Each row of a before or after table is a point. One or more steps were done to the points. Then noise was added and the rows were shuffled. The steps act on columns, c1 being the first. Write out the steps. A step turns or swaps two columns, mirrors them in a line or flattens them onto one, adds a multiple of one to another, or multiplies or shifts one. Angles are multiples of 10 degrees, from the lower column toward the higher: turns from -170 to 170, lines from 10 to 170 but not 90. Use the fewest steps. Two steps may share a column if one is a turn and the other turns, adds or multiplies; they go together, in the order done. Otherwise the lowest column goes first.

Before:
[[-15 -28  12]
 [-11  10 -51]
 [ 50 -56   0]
 [ 35  53 -12]
 [  4 -94 -51]
 [ -8  32 -46]
 [ 16 -45 -36]
 [-14 -39 -43]
 [ 26  60  37]
 [-60  41 -13]
 [ -2  -7 -27]
 [-50  -1 -10]]
After (12 x 3):
[[ -3  -4 -27]
 [ 23 -43 -37]
 [ 44  60  38]
 [  7 -97 -52]
 [ 81 -54  -1]
 [-16  10 -53]
 [-96  40 -10]
 [-13  31 -46]
 [-23 -40 -46]
 [-28 -24  13]
 [ 57  52 -13]
 [-81  -3 -10]]
Steps: multiply c1 by 1.6

Before (9 x 6):
[[-79  10  -2  12 -15 -21]
 [-21  39   8  20 -51 -32]
 [ 17  18  19   5 -30 -32]
 [ 12   1  17  25 -27  31]
 [ 17  41   7 -21 -13  32]
 [ 12  80 -41  26 113  52]
 [  9  15 -12 -33 -10 -20]
 [  5  -2  15  18  50 -21]
 [ 17  46 -70  28 -51  -4]]
After:
[[ 19  41   8 -21  -8  33]
 [ 11  80 -41  25 120  32]
 [-79  10  -4  12 -19 -18]
 [  9  16 -13 -33 -14 -16]
 [ 16  45 -68  27 -51   2]
 [-19  37   8  19 -55 -22]
 [ 18  18  18   6 -34 -25]
 [ 12   1  16  25 -22  37]
 [  4  -4  14  18  44 -27]]
Steps: turn c5 and c6 by -10 degrees

Before (13 x 8):
[[ 46  32  20 -31 -23 -24  19  47]
 [ 23  -1 -22 -11  -3 -16   5   7]
 [ 32  21  22   7   0 -19 -47  13]
 [ 13  -1  56 -44 -18 -21 -30 -13]
 [ 14  85   2 -69  15 -12  41  17]
 [-18  61  52  19 -59  15  62 -67]
 [ 34  46   8  60  -7  -8  -9 -54]
 [  3  72 -39 -30 -11   9 -38  36]
 [-12  33  16 -19 -16 -21 -18 -40]
 [-10  26  -8 -69  11  31  26 -58]
 [-34  51  -1  -8 -66 -18  -3  19]
 [-39  46 -19  49 -19 -40  10 -29]
 [-14  43  53 -26   5 -14  12  65]]
After:
[[ 14  85   3 -69  14 -12  25  15]
 [-13  33  16 -19 -15 -21  -1 -41]
 [ 31  20  21   7  -1 -19 -46  12]
 [-32  53  -2  -9 -66 -19  64  17]
 [ 23   0 -21 -11  -4 -17   9   7]
 [ 46  33  20 -31 -23 -26  42  46]
 [-16  42  53 -25   4 -12   6  66]
 [  3  73 -40 -30 -12   9 -26  37]
 [ -9  26  -9 -68  11  32  16 -57]
 [ 34  48   8  61  -8 -10  -1 -54]
 [-39  46 -19  49 -17 -39  30 -29]
 [-18  61  53  17 -57  14 122 -66]
 [ 15   0  57 -45 -17 -21 -11 -14]]
Steps: add -1 times c5 to c7

Before:
[[ 23 -52   6  10   2   4   5 -39  46  69  69]
 [-15  35  64 -49  17  71 -37  31 -47 -35   9]
 [ 34 -17  37  23 -57 -29  25   5 -78  35 -21]
 [ 48 -53   0 -64 -50  -9   3  79  18  38  26]
 [-37   2 -51  25 -40 -43 -24  80 -24 -45  19]
 [ 59  -9  20  26  37  34  14  59 -13 -50 -32]
 [-23 -12 -39  35  47  27  63  14 -43  42  25]
 [-44 -36  20  -8  11 -37 -43  14  44  18 -32]
 [  9  34 -37  11 -46  61 -55 -42  -8  29 -38]]
After, 9 rows:
[[ 44  -2  77  10  -1   3   3 -40  46 -39  69]
 [ 68  -6  55  23 -52 -27  25   5 -77  10 -17]
 [ 98  21  51 -60 -50  -8   0  78  21 -32  26]
 [ 21 -48 -15  13 -47  60 -59 -41  -6 -32 -41]
 [-47 -23  13  38  48  33  60  13 -43 -57  27]
 [117  40 -18  29  37  30  15  56  -7  39 -33]
 [-72  28 -56  23 -43 -39 -25  81 -22 -25  22]
 [-31  -4  -6 -48  17  71 -43  29 -47  81   9]
 [-86  18  42  -5   7 -45 -45  15  47   1 -33]]
Steps: multiply c1 by 2; turn c2 and c10 by 140 degrees; turn c3 and c10 by 60 degrees

Before:
[[  60   10  -18  -47   -6   18   36   14   43   27   20  -10]
 [ -54   66   -1  -17   28   59   25    8  -26  -34   29   18]
 [ -58   66  -37  -41   16  -11  -10   17    4  -55  -25  -29]
 [   7   22   27  -52   -4  -32  -13  -89    7    2  -37  -17]
 [ -21  -44  -51  -19   39  -64  -46   11  -86  -43   69  -41]
 [ -97   27   44  -57   -8  -15   54   19  -35   -5  -66  -75]
 [ -31   31  -19  -51  -18  -18   92  -10   41    5   -9 -101]
 [ -22   71   -4   -6   -6   -9  -24   47   17  -22   65  -37]
 [ -49   46   22   26    6  -10   18  -20  -18   15   22  -17]
 [  -3   41    7   36   -1   40  -78  -38   -8    1  -48  -89]
 [ -30  -10  -29  -38   23    2   -2  -31  -11   71    6    2]
 [ -37   -3   15    3   24  -55   30  -23   10  -11  -31   -6]
 [  45  -34  -26  -91  121 -108  -25  -14   28  -36   33  -70]
 [ -29  -26    4  -14    4   -8  -33  -25   36  -16   27  -52]]
After:
[[  -2   42    5   37   -1   40  -77  -39   -6    0    2  -88]
 [ -22   71   -4   -7   -6   -8  -25   47   16  -22  115  -37]
 [ -53   66    0  -19   28   57   25    9  -25  -36   79   18]
 [ -58   67  -37  -42   16  -11  -11   16    3  -56   26  -29]
 [ -49   47   23   26    7  -10   17  -18  -20   15   72  -16]
 [   7   22   27  -52   -6  -30  -14  -89    7    0   14  -16]
 [ -31   32  -20  -50  -18  -19   92   -9   41    3   43 -101]
 [ -29   -9  -30  -38   21    2    0  -30  -12   69   56    2]
 [ -38   -2   14    5   25  -56   30  -23   10  -12   17   -5]
 [ -28  -26    6  -13    3   -6  -33  -24   36  -16   75  -52]
 [  45  -34  -26  -91  122 -108  -24  -13   27  -36   83  -68]
 [  60   10  -17  -47   -5   18   37   14   43   27   70  -11]
 [ -22  -43  -50  -19   39  -65  -44   10  -85  -43  121  -41]
 [ -97   27   44  -57   -8  -15   53   19  -35   -4  -16  -75]]
Steps: shift c11 by 50

Before:
[[ -41  -11   23   16  -24    3    5    8  -11   -6  -38   20  -59   42
    10  -62    0  -11]
 [  -3  -21  -19   14   14   48   12    2   47   -7  -14  -62   78  -19
    67  -15   11   61]
 [ -39  -56  -10  -16   18   -6   16  -75   50 -106  -81  -38  -39   25
   -43   19  -65   46]
 [   9   51  -58  -41  -36   50  -33  -38   44   29   20  -12  -43   43
    44  -22   11   -2]
 [  41   72   14  -37   -8  -65    9  -38    4   18  -68   37   -2   55
    52  -14   14  -38]
 [   1   40   20   40  -28   52  -27  -61   60  -12   21  -17   56    6
   -15   17  -67  -23]
 [ -62 -100   14   51   67   32   29  -78   29  -46   -8    6   -6   12
    54   -9  -41   17]
 [ -26  -88   50   61   16  -65  -11  -22   21   29    0   43   73  -22
   -41  -76   33  -25]]
After, 8 rows:
[[  46   71   15  -40   -6  -68    8  -37  -44   16  -68   37   -3   57
    51  -33   17  -39]
 [  -1   40   22   46  -27   54  -23  -62    8  -10   23  -15   52    9
   -15   22  -64  -24]
 [ -43  -12   21   16  -21    7   12    7  -62   -1  -43   20  -58   39
     6  -79    2  -10]
 [  -1  -22  -16   17   17   46   14    2    0   -4  -15  -65   74  -17
    68  -24   10   58]
 [ -22  -84   52   61   15  -67   -8  -21  -30   29    1   44   74  -21
   -43  -77   37  -24]
 [ -39  -52  -10  -18   21  -11   15  -73    0 -107  -81  -42  -37   27
   -41   -7  -65   49]
 [  10   49  -59  -43  -36   54  -33  -37   -5   29   17  -14  -44   42
    45  -14    9    2]
 [ -66  -97   10   49   67   32   33  -78  -22  -47   -8    8  -12   15
    54  -10  -44   11]]
Steps: shift c9 by -50; add 0.3 times c11 to c16

Before, 11 rows:
[[ 33 -41  71  -6   2  15 -20 -27  -4  -4  35  24 -34   0  17 -36  10   5
    0  20  60   8  20  30]
 [-40  -7  43  11  26  47 -11  20 107 -51  15 -19  -2  56 -11   7 -48 -29
    4  23  67  49  -5  65]
 [ 29  17   1 -27  17   8  27  -2  25  50  55 -24  16  28  17 -52  -3 -13
    9  56  71 -20  38  -4]
 [ 46   9  16 -44  14 -26  26  11  -4  50  -2 -36 -12 -20  19  -1  19  35
   23  28   7 -48 -10  31]
 [ 34   5  63 -43  21  18  25   2  22 -13   9  18 -68  29 -11  -4  28  10
   27  14  18  21  -4 -30]
 [ -4 -36  14  19  46  35 -53  -6  91 -44  -8  28 -17  39  -5 -20   9 -36
   21  66  31  13   9  -5]
 [ 67  14  -8 -25 -36 -55  -4 -12  36  41  23 -22   4  26 -25 -38 -25  21
    3  14  38 -12  28  13]
 [ 27  -2  29 -30 -19   9  63  33  -6  23  42  11  -7  -9  10  29 -50  51
  -10  29 -38 -32   8  -9]
 [-15  99 -38  46  -3  33 -46  14 -32 -27 -49 110 -11  55 -49  77 -68  -5
   -4  46  35  86 -43  67]
 [-63  65 -46  51 -26 -12  19  93 -11 -66 -18  57  -5  48   5  66 -52  12
  -11 -14  28  19 -23  55]
 [-42  48  -3 -15 -25 -15  72  10 -80 -33  -2  25  15   9 -12  10 -60  82
    8   9 -27  -5 -39  16]]
After:
[[-13 104   8  43  -7  36 -50  95 -34 -28 -50  58 -10  52 -51  76 -67  -4
  -56  47  38 -85 -53  67]
 [-48  74  27 -12 -29 -18  74  17 -81 -36  -4  21  14   6 -17  11 -62  82
    5  14 -27   1 -30  12]
 [ -4 -62   3  23  43  37 -57  30  93 -40  -5  10 -18  39  -3 -21   5 -37
   45  63  32  -9  18  -8]
 [ 34 -39  32  -8   2  21 -21  35  -2  -6  34  -9 -28   0   9 -35  12   4
  106  16  59  -2  67  30]
 [ 27   0  15 -31 -17  12  60 -16  -6  24  36  42  -3  -9   6  26 -44  51
   29  24 -38  19  31 -10]
 [-44 -46  28  10  22  49 -14 -16 111 -52  12 -10  -1  53 -15   7 -46 -31
   70  20  64 -53  31  63]
 [ 32  -8  44 -45  22  18  25  15  21 -13   9  15 -69  34 -12  -3  32  14
  121  16  16 -25  43 -38]
 [-63  70 -10  48 -30 -13  22  -9 -13 -60 -20  94  -6  46  -1  68 -49   9
  -80 -12  25 -49 -50  55]
 [ 48   5  16 -49  12 -26  28 -49 -10  51  -4  -2  -9 -19  17   2  18  37
   48  27  10  42   4  32]
 [ 65  -3 -27 -20 -37 -56   3 -10  36  45  24 -17   6  29 -20 -44 -26  12
  -11  19  38  13  10  11]
 [ 30   3 -28 -26  23   9  28 -21  22  54  57 -13  16  26  20 -52  -5 -11
   12  62  70  22  18  -8]]
Steps: add -0.3 times c9 to c2; add 1.5 times c3 to c19; turn c3 and c23 by 50 degrees; turn c8 and c22 by -160 degrees; turn c8 and c12 by -50 degrees

Before:
[[-10   5 -11   4   0 -11   5  10   2 116  24  -5  -7   5  23 -27  15  18
   -4 -26  24 -23   9  -2  25  -6   7 -16  -5  72  12  13]
 [-10   6  28  49 -22  15   5  18  16 -10 -44  21  -9 -25  24   2   2 -24
   18 -26  14 -24  -1   2  -9 -12  15 -30 -50 -15  30  19]
 [ -2   2  25  -9 -14 -22  14  -6  13  -6  -9  16  -5   8  24   1  19 -19
   24 -20 -13  -7 -65  42   4  -8   7  15  10  -6  -3  12]
 [  3   3  13   7 -29 -23  -9  16  15 -21  21  -8  -6 -11  15 -25   7   9
   22 -16 -21   6  14  -7  -4  -4 -17  18   6 -31  31 -24]
 [ 17   6  28  -2  -4  -5  15  18 -65 -23  14  23  30  -7  22  -2 -16 -25
   22   5   0 -17  10 -35  18  -5 -15  11 -22  16  22  19]
 [ -7   9  -9   3 -10 -11  37 -18  14   4  -9  11  70  -7  17   1 -11 -19
    6  -9   9 -19 -23  32 -23  25   1 -20   6 -28  13  20]
 [ -4   3  -1 -10 -10   1 121  -9  17   1   4  17  -1 -38  -3 -16   8 -23
   10  -4   4 -11  -4   8 -17  -7 -10 -18 -37   4  -9  20]
 [  9  20  25 -11 -17 -14 -11  13  19 -19  13 -73  12   4  13  -2 -12  14
  -44 -35 -21 -20   9 -20 -24  28  -8  -8  -1 -34  -8   2]
 [  0   2 -35  29 -37 -24  18 -23  -3  40  -5  18   0  -4 -59   2   3 -13
  -46  -9  23   9   9 -26  47  -7  16  19  -4 -14  18  15]
 [-10   4  -6 -14  -8 -13 -12   8  29  16  17 -16  -1   9  24 -38   1 -18
  -29 -22  18   0 -26  21 -15 -15  16 -20   3  26 -21  12]]
After:
[[  4   3 -37  31 -39 -24  19 -22  -3  42  -6  18   0  -6 -59   1   2 -13
  -46   4  23  10   9 -27  47  -7  16  19  -7 -15  20  16]
 [  9  20  26 -11 -17 -13 -13  12  18 -19  12 -72  11   4  13  -2 -13  11
  -43  25 -21 -20   8 -19 -24  27  -8  -8   1 -35  -9   3]
 [  6   4  12   6 -30 -22 -10  15  16 -21  19  -6  -5 -10  14 -26   6   9
   22  13 -21   7  17  -6  -4  -4 -17  18   5 -30  32 -22]
 [-17   4  29  -2  -4  -6  15  19 -65 -22  15  23  31  -7  22  -1 -16 -24
   21   2   0 -17  10 -38  15  -4 -15  10 -22  17  22  19]
 [  4   4   0 -11 -10   1 122 -11  17   1   4  17   0 -38  -3 -16   8 -25
   10   1   3 -10  -4  10 -16  -7  -8 -19 -39   5  -8  21]
 [ 20   5 -12   3   0 -11   4  12   2 116  25  -5  -6   6  23 -26  14  18
   -4  14  27 -22  10  -2  25  -6   6 -15  -5  72  12  14]
 [ 22   5  28  49 -23  16   4  18  14  -9 -46  21 -11 -23  23   2   2 -24
   17  13  14 -22   1   2  -9 -12  15 -28 -49 -17  30  18]
 [ 11   9 -10   3  -9 -11  38 -17  15   4  -8  12  71  -6  18   2 -12 -18
    6   1   9 -19 -24  32 -22  25   0 -20   5 -27  13  21]
 [ 20   5  -8 -15  -8 -15 -11   7  28  15  16 -14  -2   9  24 -38   1 -16
  -28  10  19  -1 -26  22 -16 -15  17 -20   3  27 -22  12]
 [ 12   3  24  -9 -14 -23  14  -7  13  -3 -10  16  -4   9  21   2  20 -18
   26  11 -13  -8 -64  41   6 -10   7  14  10  -7  -3  12]]
Steps: turn c1 and c20 by 150 degrees; multiply c20 by 0.7
